Rows are points. Two turns around zero, p and q, are shown by what they do to some points. Where does a point land after both, in the order given? Backwards means that the second turn is done in reverse. Each puzzle has new turns, and all numbers are rounded.

Turn p:
[32 19] => [37  0]
[-66  -7] => [-60  27]
[  2 -32] => [-15 -29]
[32 20] => [38  1]
Turn q:
[-23  31] => [14 36]
[ 27 -35] => [-15 -42]
[-35 -33] => [-47  12]
[32 37] => [48 -7]
Where do these land?
q, then p backwards: [17 -3] => [ 14 -10]
p, then q: [-12 -10] => [-10  12]
p, then q: [19 32] => [ 33 -18]
p, then q: [ 0 52] => [52  2]
q, then p: [-23 -71] => [-72  20]

Turn p:
[-23  -1  14  13] => [-28  -9   7  -1]
[ -1 -36  21 -22] => [ 14 -43  13  -4]
[52 85 -3  9] => [ 20  93  20 -24]
[-29  10 -40  32] => [-35  19 -39  23]
[-14 -52 -17 -16] => [ 11 -49 -25  18]
[ 18  57  13 -25] => [ 14  41  13 -48]
[ -4 -62  12  11] => [  1 -52  11  37]
Turn q:
[-37  41 -41  -1] => [  3 -26 -63  -3]
[-24   2 -56 -14] => [ 33 -38 -33 -14]
[ 19 -19  30 -32] => [  7  34  30 -24]
[-15  22 -36 -13] => [ 20 -14 -39  -6]
[ 51 -67  39  23] => [-1 12 93 20]
[11 42 10 19] => [-18  21 -25  31]
[ -4 -21  54  18] => [-45  12  39  -4]
Where do these land?
p, then q backwards: [ 77  77   6 -12] => [ 66  -9  31 -81]
p, then q: [ 8 -8 24 26] => [-35   4  11   2]
p, then q: [-36 -37   4 -28] => [ 24 -31  35 -26]
p, then q: [ -8 -32 -23  10] => [  4 -34  12  19]
q, then p: [-41   0 -11   4] => [  8 -32 -27   4]
